Each point is reached from the start by the listed moves, each made once or not at all, plus a little noise. Say if it took an odd or an even number of moves. Then give how often each move was made.
In the rows, 100 means zero.

Moves:
(1): [128 88 65 111 92]
(2): [85 128 83 112 119]
(3): [144 112 116 57 108]
Start: [99 107 105 97 107]
Points:
[158 135 68 76 124] => odd (1, 1, 1)
[128 149 103 65 133] => even (0, 1, 1)
[171 106 88 64 108] => even (1, 0, 1)

Moves:
(1): [109 100 107 107 75 105 114 111 104]
(2): [108 148 87 93 98 116 86 123 91]
(3): [77 121 109 94 110 103 104 81 82]
(4): [92 106 82 112 97 103 106 119 94]
(5): [118 134 124 115 148 89 108 107 96]
(6): [90 82 106 97 97 110 94 113 114]
Start: [103 103 104 111 90 101 107 95 96]
Points:
[98 165 128 141 119 99 137 114 72] => even (1, 0, 1, 1, 1, 0)
[123 144 118 142 109 97 137 135 96] => odd (1, 0, 0, 1, 1, 0)
[131 186 116 123 138 104 106 122 83] => even (0, 1, 0, 0, 1, 0)
[91 195 120 129 115 127 116 153 80] => even (1, 1, 1, 1, 1, 1)

Moves:
(1): [144 108 84 83 111 128 71 99 148 115 74]
(2): [100 99 107 77 174 77 122 70 73 99 100]
(3): [91 94 131 108 89 102 98 101 107 86 121]
(4): [55 109 113 145 111 120 80 99 92 82 119]
(5): [92 86 99 141 113 92 78 85 113 133 104]
(6): [81 70 82 67 63 116 106 119 104 93 102]
(7): [122 92 86 68 91 99 131 72 57 55 125]
(8): [118 65 91 100 81 93 127 139 49 117 112]
(9): [112 96 88 105 85 120 123 112 114 125 96]
Start: [91 127 112 97 84 104 89 83 99 104 128]
Points:
[98 100 132 135 77 148 67 119 94 102 152] => even (1, 0, 1, 1, 0, 0, 0, 1, 0)
[50 59 120 125 13 157 121 152 69 110 178] => odd (0, 0, 1, 1, 0, 1, 0, 1, 1)
[54 94 128 118 145 138 41 56 136 113 147] => even (1, 1, 1, 1, 1, 1, 0, 0, 0)
[120 103 93 106 147 144 110 102 76 145 129] => odd (1, 1, 0, 1, 0, 0, 0, 1, 1)
[86 74 86 52 126 90 123 31 45 83 158] => even (0, 1, 0, 0, 1, 1, 1, 0, 0)

Moves:
(1): [112 117 86 100 115 110 116 127 101 97 100 84 96 102 118 86]
(2): [69 113 105 92 98 111 93 78 111 80 100 101 62 86 108 95]
(3): [118 121 104 117 97 116 93 95 129 80 99 80 98 126 98 111]
(4): [121 113 95 105 76 111 96 109 102 108 91 106 104 110 113 91]
(5): [109 105 111 103 98 90 94 98 91 93 92 70 100 102 97 94]
(6): [133 101 103 128 107 101 103 89 128 104 102 91 101 93 106 91]
(7): [108 113 69 111 99 101 102 87 108 112 74 101 107 99 86 98]
(8): [99 119 124 94 100 108 79 117 107 98 109 85 99 94 73 92]
(9): [95 92 102 131 94 75 137 86 123 107 94 116 88 123 102 86]
(10): [77 63 85 111 96 100 100 103 110 127 100 109 72 110 97 88]
(11): [135 100 76 110 111 105 108 91 88 74 111 105 82 108 82 89]
(12): [82 81 110 116 125 91 90 100 92 93 64 124 71 98 83 103]
(13): [89 104 95 88 115 66 81 103 96 109 116 107 90 104 89 115]
(14): [93 89 80 68 103 99 88 131 112 79 103 98 121 80 114 82]
Start: [88 111 95 89 101 89 95 96 104 116 108 118 97 102 96 93]
Points:
[91 130 44 109 142 118 58 123 153 48 60 77 5 108 52 32] => even (1, 1, 1, 0, 1, 0, 1, 1, 0, 1, 1, 1, 0, 1)
[127 133 15 138 143 59 108 97 164 77 61 151 17 105 96 28] => even (1, 1, 0, 1, 0, 1, 1, 0, 1, 0, 1, 1, 1, 1)
[126 121 23 129 115 104 118 133 181 90 96 96 60 146 66 25] => even (1, 0, 1, 0, 0, 0, 1, 1, 1, 1, 1, 0, 0, 1)

Moves:
(1): [111 93 95 107 78 115 106 107 104 100 118 96 88 120 91 73 97 96 118 99 79 114 109]
(2): [94 106 114 99 119 120 105 114 101 104 110 99 106 120 103 96 101 115 113 80 90 87 100]
(3): [94 78 106 97 115 89 116 113 119 98 92 107 92 76 98 136 71 72 96 114 107 98 103]
(4): [93 94 89 98 85 77 99 96 103 96 95 81 100 116 95 108 110 89 92 90 84 101 92]
(5): [105 105 95 97 121 80 119 106 97 85 110 93 105 95 92 79 103 87 90 117 87 101 92]
(6): [87 88 112 99 84 85 110 93 112 123 106 92 103 104 95 81 121 88 104 113 95 108 81]
(7): [97 78 81 100 100 107 97 99 94 95 115 116 109 101 126 113 96 113 108 106 95 101 105]
(8): [106 89 93 84 100 90 103 102 81 82 136 99 103 84 71 79 117 98 84 70 111 89 85]
(9): [107 101 97 88 95 94 99 91 96 100 83 111 104 84 87 120 98 100 107 88 95 89 95]
(10): [101 105 97 89 104 100 109 92 94 91 98 106 114 122 94 105 94 103 96 114 98 92 103]
(11): [106 104 97 81 72 74 93 96 130 97 122 108 92 87 120 117 87 75 104 90 117 111 78]
(12): [88 95 89 120 78 106 105 116 88 104 109 98 93 118 86 94 86 94 127 107 95 119 86]
(13): [127 99 105 119 96 118 110 97 98 95 102 97 104 92 89 95 84 95 93 94 100 97 91]
(14): [103 97 86 109 122 109 78 86 110 96 114 95 87 96 107 59 88 109 88 93 96 106 87]
(15): [89 99 112 96 105 104 101 112 93 118 81 112 101 111 111 89 102 92 98 88 108 120 110]
(16): [96 97 101 84 95 99 85 96 99 108 99 91 115 104 99 105 96 93 99 91 97 95 107]
(17): [100 103 122 108 100 116 90 97 108 80 88 91 95 100 100 90 129 84 99 93 96 132 101]
(18): [100 101 98 105 103 82 84 117 98 109 113 110 102 116 108 103 111 97 107 118 101 104 100]
(19): [99 86 97 98 87 92 99 106 108 101 97 88 119 111 91 105 102 112 111 98 112 110 100]
(20): [90 89 99 107 75 103 89 123 115 100 64 110 122 104 96 105 96 104 95 115 79 88 110]
Start: [105 113 101 103 112 94 95 95 107 81 90 81 120 90 84 101 106 109 96 96 114 98 91]
Points:
[104 72 93 93 90 124 88 116 114 87 126 68 158 147 97 89 97 137 139 72 87 104 109] => odd (1, 1, 0, 0, 0, 0, 1, 0, 0, 0, 0, 0, 0, 0, 0, 1, 0, 0, 1, 0)
[104 73 75 141 127 132 100 154 88 58 129 101 149 113 60 9 82 116 91 61 74 104 61] => odd (0, 1, 0, 0, 1, 0, 1, 1, 0, 0, 0, 1, 1, 1, 1, 0, 0, 0, 0, 1)
[98 57 93 87 48 46 141 120 142 69 156 59 145 118 25 120 80 50 113 67 126 113 5] => even (0, 1, 1, 1, 0, 1, 0, 1, 0, 1, 1, 1, 1, 0, 0, 0, 0, 0, 1, 0)

Moves:
(1): [109 114 88 98 94 114 105 101 109 86 102 97 101 108 105 114 86 103 114 97 85 106 108 83 104 92 108]
(2): [108 119 102 102 119 117 95 90 102 90 110 105 92 119 114 98 104 105 97 81 89 104 94 87 98 93 109]
(3): [96 115 104 113 93 99 94 106 89 95 98 97 82 87 88 105 94 78 85 101 99 79 114 118 100 98 97]
(4): [93 116 105 94 101 78 110 89 94 80 63 107 105 95 84 95 104 79 111 101 84 115 100 84 99 103 93]
(5): [95 76 102 83 107 100 96 83 92 97 100 114 112 93 87 77 99 93 78 88 78 118 88 89 123 110 109]
(6): [90 92 106 109 85 97 99 106 94 104 110 91 104 107 112 100 105 87 100 98 100 88 116 123 99 102 101]
(7): [101 110 87 87 97 94 87 103 104 108 105 98 104 110 105 102 93 103 100 109 108 108 99 96 91 95 107]
(8): [95 108 110 132 94 97 91 112 78 84 95 101 120 106 97 94 107 76 98 87 88 127 94 99 110 98 102]
(9): [115 107 119 94 102 99 86 109 97 111 90 90 96 99 103 112 101 97 114 91 103 108 112 110 96 79 101]
(10): [114 82 80 106 100 99 94 98 71 104 84 110 94 95 125 117 118 80 123 86 94 100 108 95 125 85 79]
(11): [98 96 82 113 119 86 98 98 100 98 91 85 103 80 102 103 104 95 85 66 96 116 94 99 109 125 88]
(12): [102 100 92 97 101 97 88 95 106 103 92 98 84 101 94 88 91 89 101 98 110 81 99 100 115 102 127]
(13): [96 82 103 115 83 89 88 106 103 102 99 96 96 91 101 95 115 98 99 91 99 97 89 104 89 107 119]
(14): [88 106 93 97 94 94 111 84 98 99 89 103 98 98 98 100 81 107 102 108 93 107 103 97 106 95 106]
(15): [123 113 106 89 101 111 117 109 118 108 127 117 100 99 101 103 114 100 91 70 103 73 91 97 98 111 95]
(16): [92 121 94 74 85 102 104 94 99 94 98 89 105 116 108 110 90 99 102 93 112 101 73 102 107 94 104]
(17): [79 114 107 86 95 101 120 91 107 120 101 72 116 85 65 98 109 107 103 107 71 102 73 121 74 114 118]
(18): [108 105 95 90 98 99 90 97 108 102 85 105 109 110 100 102 102 103 94 99 95 92 98 105 104 103 88]
(19): [90 105 91 104 92 105 98 88 99 97 100 110 110 108 89 114 114 107 100 109 89 96 115 112 85 91 103]
(20): [108 84 92 99 115 108 104 92 93 106 97 106 99 99 87 112 105 113 94 96 82 104 99 115 86 110 100]
(21): [97 89 108 93 91 92 92 113 89 102 104 86 105 96 85 95 79 111 96 93 96 100 106 81 95 123 106]
(22): [91 112 100 109 92 75 86 104 95 97 96 97 87 104 86 100 104 95 105 103 102 110 103 104 101 99 98]
(23): [101 100 97 93 102 96 84 84 117 109 114 101 115 92 97 100 74 89 108 105 94 99 88 87 109 98 97]
(24): [108 86 105 113 87 102 98 85 107 101 93 89 97 108 109 101 91 92 88 103 111 99 101 92 101 96 97]
Start: [99 91 86 87 109 96 94 119 120 116 91 98 80 92 123 89 106 113 120 115 116 79 122 110 65 109 96]
Points:
[117 126 37 61 88 115 85 77 112 98 69 89 73 147 189 130 70 102 146 88 107 103 108 63 96 60 104] => odd (1, 1, 0, 0, 0, 0, 1, 0, 0, 1, 0, 0, 0, 1, 0, 1, 0, 0, 0, 0, 0, 0, 0, 1)
[91 127 33 5 74 99 131 55 107 121 52 116 132 118 89 132 127 94 132 75 8 90 90 128 67 113 104] => odd (1, 0, 0, 1, 1, 1, 1, 0, 0, 1, 0, 0, 0, 1, 1, 1, 1, 1, 1, 1, 0, 0, 0, 0)
[120 134 86 73 58 71 58 137 113 114 65 81 78 122 88 115 79 105 128 40 81 81 96 106 75 122 149] => even (1, 0, 0, 0, 0, 0, 0, 1, 1, 0, 0, 1, 1, 1, 1, 1, 0, 1, 0, 1, 1, 1, 0, 0)
[75 139 29 71 71 32 35 94 116 92 43 71 99 87 62 134 70 85 115 78 54 100 106 104 41 148 102] => odd (1, 0, 1, 1, 0, 0, 1, 0, 0, 0, 1, 0, 1, 0, 0, 1, 0, 1, 1, 1, 1, 1, 1, 0)
[100 147 40 75 135 98 77 65 150 142 96 98 128 99 71 102 105 109 91 52 29 89 68 125 48 145 133] => even (0, 1, 0, 0, 0, 0, 1, 1, 0, 0, 1, 1, 0, 1, 1, 0, 1, 1, 1, 1, 0, 0, 1, 0)
[74 44 76 76 123 80 58 76 122 148 107 50 104 57 66 55 93 98 79 41 31 89 65 114 62 194 172] => even (0, 1, 0, 0, 1, 1, 0, 0, 0, 0, 1, 1, 1, 0, 0, 0, 1, 0, 0, 1, 1, 0, 1, 0)
[124 120 75 89 112 107 34 70 116 119 110 86 99 115 115 110 93 34 63 10 79 82 99 135 86 108 133] => odd (0, 1, 1, 0, 1, 1, 1, 1, 1, 0, 1, 1, 0, 0, 1, 1, 0, 0, 1, 1, 0, 0, 1, 1)
[105 100 51 102 91 72 59 97 110 126 57 33 71 106 120 107 99 80 124 47 66 76 119 98 90 144 114] => odd (1, 1, 0, 0, 0, 1, 0, 0, 0, 1, 1, 1, 0, 0, 0, 0, 1, 1, 0, 0, 1, 1, 0, 1)
